Each row of a before or after table is a point. The points were changed in one or more steps. Then noise was added and the rows were shuffled. The steps act on columns, c1 being the first. Write out the steps. A step turns or swaps two columns, mirrors them in a line or flattens them onto one, adds a multiple of one to another, or multiplies or shifts one. Angles are multiples of 10 degrees, from the lower column toward the higher: turns from -170 to 170, lines from 10 to 170 but not 90. Use the fewest steps. Two steps may share a column if one is a turn and the other turns, adds or multiplies; they go together, in the order done. Otherwise the lowest column goes first.
(in the rows, 128 means zero)

Before, 12 rows:
[[165 122]
 [114  49]
 [124 180]
 [ 98 107]
 [100  83]
 [124 134]
 [ 95  67]
 [194 115]
 [113 141]
 [105 129]
 [ 87  89]
 [121 106]]
After (12 x 2):
[[ 99 127]
 [195  69]
 [124 135]
 [112 156]
 [113  58]
 [166  97]
 [125 182]
 [ 94  88]
 [100 102]
 [103 146]
 [120 111]
 [ 85 116]]
Steps: add -0.7 times c1 to c2

Before:
[[133 129 110  75]
 [134 166  66 160]
 [112 129 120 121]
 [127 151 135 135]
 [138 133  74 124]
 [173 171  96 185]
 [187 166 127  92]
 [220 137 117 105]]
After (8 x 4):
[[135 110 126 141]
 [ 73 123 137 127]
 [ 82 109  95 197]
 [107  81  73 108]
 [ 68 102 143 171]
 [125 124 145 121]
 [ 86 111  46 110]
 [110 108 131  79]]
Steps: turn c1 and c3 by -110 degrees; mirror c2 and c4 in the line at 80 degrees

Before, 9 rows:
[[135 165 127  96 182  85  89 157]
 [ 99 167  87 118 166  42  75 144]
 [101 154 129 126 144  52  73 201]
 [116 175 109 127  82 183 100 141]
 [ 84  83 140 117 110 159 134 142]
 [112 130 141  82 111  74  96 139]
 [ 84 155 168 161 112 133  74 133]
 [ 87 115 165 122  95 133 185 136]
 [157  91 125 128  96 133 159 124]]
After, 9 rows:
[[ 85 144 124 101 181 143  88 158]
 [178  65 137 120 109 152 139 145]
 [181 157 107 126  79 109 103 140]
 [ 89 116 142  81 112 170  96 137]
 [157 138 169 167 114 163  75 134]
 [ 63 148  88 115 163 197  71 142]
 [ 76 133 127 126 141 190  76 199]
 [151  94 163 128  99 161 187 133]
 [120  72 125 130  95 100 159 122]]
Steps: turn c1 and c6 by -120 degrees; shift c2 by -20

Before (8 x 11):
[[163 144 142  93  87 160 137  58  80 129 112]
 [117 144  94 145  97 135 167  99 108  87 167]
 [183 112  61  95  87 148  80 145  77 152 113]
 [118 165 133  83 168 131 108 103 145  59 103]
 [ 99 110  78 151 106 119 101 115 167 164 133]
 [208 108 156 109 178 115 160  81 103  84 179]
 [157 165  73 163 140 114 175  57 135  63  85]
 [150 112  92 153 134 174 139 141 132 164  81]]
After (8 x 11):
[[185 107 156  82 177  67 160 106 178 131 157]
 [164 140 116 154 134 127 139 122  96 143  74]
 [116 150  99 125  98  86 167  98 174 122 139]
 [102 147 110 140 103  68 100 103  79 113 155]
 [175 153  95 113  90  97  79 159 133 184 150]
 [ 92 139 113  77 167  82 109 136 183  80 116]
 [125 130 127  57  87 109 138  96 152 169 107]
 [148 169  79 110 140  64 175  48 182  90  53]]
Steps: turn c4 and c8 by -40 degrees; add 0.5 times c4 to c1; flatten c2 and c3 onto the line at 130 degrees; shift c6 by -50; add -0.7 times c7 to c11; mirror c9 and c10 in the line at 120 degrees

Before, 11 rows:
[[128 132 140 139  99 139 199 110  62  92 126 132 141  97]
 [119  83 114 120 129  87 211 160 117 142 161 149 175 138]
 [108 139  59 140 127 145 123 139  87 134  79  90 113 195]
 [119 124 139 106 128 125 161 170 200 103 140 174 175 122]
 [ 87 109  92  63 134 116 150 154 152 151 175 104 183 126]
 [164 145 146 124  97  91 193 170 107  90 111 117 107 105]
 [107  75 169 136 118 121 145 173 163 142 158 135 171  74]
 [131  69 126  78  97 127 163 142 154 137 170 136 152 157]
 [124 176  90 137 177 185 128 118  81 184  95  97  72 166]
 [ 70 128  75  91 170 165  87 158  84 167 120 141  85 165]
 [145 163 157 147 109  97 144 114  60 132 128 132 139 132]]
After:
[[ 89  90 171  75 175 128 136 152 152 150 134 150 184 164]
 [144 148 118 141 127 107  93 111  61 133 111 124 139 103]
 [124 153 157 129  93 192 155 118  78 184 178 147  74  65]
 [107 114 105 146 159 130  88 173 162 142 117 142 171 251]
 [117 112 193 131 158  95  78 161 117 141 132 104 175 176]
 [121 116 138 110 143 136  98 169 201 102 129  88 173 214]
 [128 136 164 136 126 152  67 109  62  93 101 134 142 130]
 [ 68 110 141  95 121 174 191 156  84 166 169 106  84 141]
 [162 132 155 123 112  99  64 171 108  89 100 146 106 207]
 [113 139 181 137  79 156 175 138  87 135 128 143 112  66]
 [131  85 151  92 170 139 101 140 153 138  96 108 151 126]]
Steps: multiply c2 by 0.4; turn c2 and c4 by -30 degrees; turn c3 and c7 by -140 degrees; swap c5 and c11; shift c6 by 10; turn c12 and c14 by 160 degrees; add 1.5 times c8 to c14
